Each row is a point. The ring and each string are closed loops that go straight from each point to the next, and from the last back to the first. Before rounding, they use only three directions, however many columns there are. How many times does the string pass through the ring? Passing back the other way cancels.

Ring, 7 rows:
[[ 20 -14  55]
 [ 15  18  37]
 [-14  33   4]
 [-41  14 -16]
 [-39 -12 -13]
 [-10 -41  17]
 [ 10 -38  44]]
String:
[[-13   4  40]
 [  5  17  55]
 [ 32  22  56]
 [ 38  13  42]
 [ 36   0  28]
 [ 51   0  54]
 [ 33  -7  72]
 [ 34 -18  72]
 [ 38 -24  46]
 [ 18 -16  26]
 [  6 -14  33]
 [-10 -13  51]
 [ -5 -10  41]
 [ 13 -10  26]
 [ 21  -9  27]
 [ -2  -3  26]]
Times through: 1
String:
[[ -1 -57  36]
 [ 16 -55  29]
 [ 18 -34  17]
 [ -3 -22  24]
 [-16 -23  31]
 [-27 -39  38]
 [-17 -60  26]
 [-11 -60  10]
 [-35 -51  11]
 [-39 -24  17]
 [-26 -12  17]
 [-11 -23  -1]
 [-10 -40 -22]
 [-25 -47 -24]
 [-43 -43  -5]
 [-47 -29  17]
 [-23 -18  19]
 [-12 -15  18]
 [-22 -25  27]
 [-25 -44  39]]
Times through: 0

Ring, 6 rows:
[[ 54  17 -23 -28 -11 -38  36   8]
 [ 32  64   9  -3  17 -16  25  -4]
 [ -6  56  46   4  14  10 -15 -17]
 [-32 -15  39 -12 -22  15 -53 -17]
 [ -8 -52 -19 -26 -41 -11 -33   0]
 [ 31 -39 -40 -36 -38 -34   6  10]]
String (7 x 8):
[[ 34   0  43 -41 -26 -18   6  -8]
 [ 68  19   0 -40 -15 -41  46   5]
 [ 68  61   3 -22   9 -36  55   3]
 [ 37  41  70 -31  -6 -11  15 -15]
 [ 21  33  16 -13   0 -12   7  -6]
 [ 28  57 -59  12  22 -26  30   9]
 [ 24  22 -30  -8  -2 -22  14   4]]
Times through: 0

Ring, 10 rows:
[[ 16  28 -18   3   2 -16 -16 -31  11  -7 -45  -1]
 [ -3  48 -12  -6  -6 -13 -24 -37  31 -32 -36   5]
 [-15  50  -8 -13 -19  -8 -31 -27  48 -39  -9  19]
 [-15  39 -10 -16 -28  -5 -36 -12  53 -31  12  28]
 [ -5  11 -15 -14 -38  -2 -38  13  52  -6  42  40]
 [  8 -18 -11  -5 -40  -1 -30  23  41  19  56  46]
 [ 15 -33  -3   5 -36  -3 -20  17  30  31  53  46]
 [ 24 -37   3  15 -25  -7  -7   1  13  36  29  36]
 [ 31 -21  -6  17  -8 -12  -5 -13   1  31  -9  17]
 [ 30  -1 -15  12   0 -15  -9 -21   0  18 -32   5]]
String:
[[-40  76  23  -9 -16  -8 -20 -68  57 -76 -29  18]
 [-39  77  11 -17 -21  -7 -30 -52  63 -73 -17  21]
 [-34  48  25  -6 -28  -4 -20 -47  58 -54   5  33]
 [ -8  24  -2  -6 -25  -6 -26 -17  43 -19  10  28]
 [ 14  11 -33 -12 -22  -7 -36  13  32   7  12  21]
 [ 10  21 -54 -29 -33  -4 -57  39  49   3  33  26]
 [ 13   9 -33 -13 -25  -6 -38  17  35   8  18  24]
 [-15  21  10  -5 -31  -4 -23 -19  49 -23  23  37]
 [-35  34  28  -7 -38  -1 -22 -34  64 -45  31  45]
 [-21  46 -25 -31 -40  -1 -53  10  70 -36  35  35]
 [  8  30 -49 -25 -24  -6 -51  22  44  -6  12  18]
 [  7  18 -22  -9 -20  -8 -31  -2  33  -4   4  20]
 [  5  33 -30 -14 -17  -9 -36  -4  36 -13  -7  14]
 [-17  78 -22 -21  -8 -11 -38 -35  48 -56 -39   2]
 [-11  69 -17 -14  -4 -13 -30 -41  38 -48 -46   0]
 [ 14  52 -45 -15   2 -16 -36 -17  22 -20 -50  -9]
 [-14  72   0  -3   4 -16 -17 -66  30 -56 -65  -5]
 [-21  45  27   6 -11 -10  -6 -64  36 -46 -28  18]
 [ -2  23   2   2 -15  -9 -16 -30  30 -17 -11  20]
 [ 18  30 -37  -8  -4 -13 -31  -9  20  -4 -30   1]
 [  8  21 -15  -3 -14 -10 -24 -15  27  -7 -10  15]
 [-23  41  25   3 -18  -8 -11 -55  42 -44 -13  24]]
Times through: 0
String (22 x 12):
[[  7  -4 -38 -23 -46   1 -52  47  54  15  66  44]
 [ -1 -13 -18 -17 -53   3 -44  39  58  13  80  56]
 [ 23 -28 -41 -15 -43  -1 -45  55  39  39  68  44]
 [ 26 -29 -33  -7 -36  -3 -36  42  30  39  53  39]
 [ 18 -49  -5   3 -46   1 -23  35  33  44  78  57]
 [ 39 -47 -33   1 -32  -4 -29  45  17  58  53  38]
 [ 25 -17 -23   1 -23  -7 -24  15  20  29  21  27]
 [ 10 -13   4   8 -25  -6 -13  -8  25  13  22  34]
 [  4 -32  32  20 -32  -4   1 -19  25  18  40  48]
 [  3 -22  25  16 -29  -5  -3 -19  27  12  31  43]
 [ 12 -11  -1   6 -24  -7 -16  -5  25  14  20  32]
 [ 35 -40 -25   4 -28  -6 -23  31  15  50  40  34]
 [ 28 -54 -11   7 -39  -2 -20  35  23  53  66  50]
 [ -2 -38  27  10 -48   2 -12   5  42  20  75  63]
 [  0 -31   9   1 -49   2 -23  19  46  20  77  60]
 [ 13 -27 -25 -12 -48   1 -41  47  46  31  77  52]
 [ 21 -12 -42 -16 -36  -3 -45  43  38  27  48  35]
 [  5   4 -14  -7 -29  -5 -30   6  38   3  27  33]
 [-24  17  22  -4 -39  -1 -21 -22  56 -27  38  47]
 [-21  18   9 -10 -41   0 -30  -8  59 -24  43  46]
 [ -7  12   7  -1 -28  -5 -20 -18  40 -13  18  34]
 [ 14   3 -37 -16 -31  -4 -42  28  39  13  33  30]]
Times through: 0
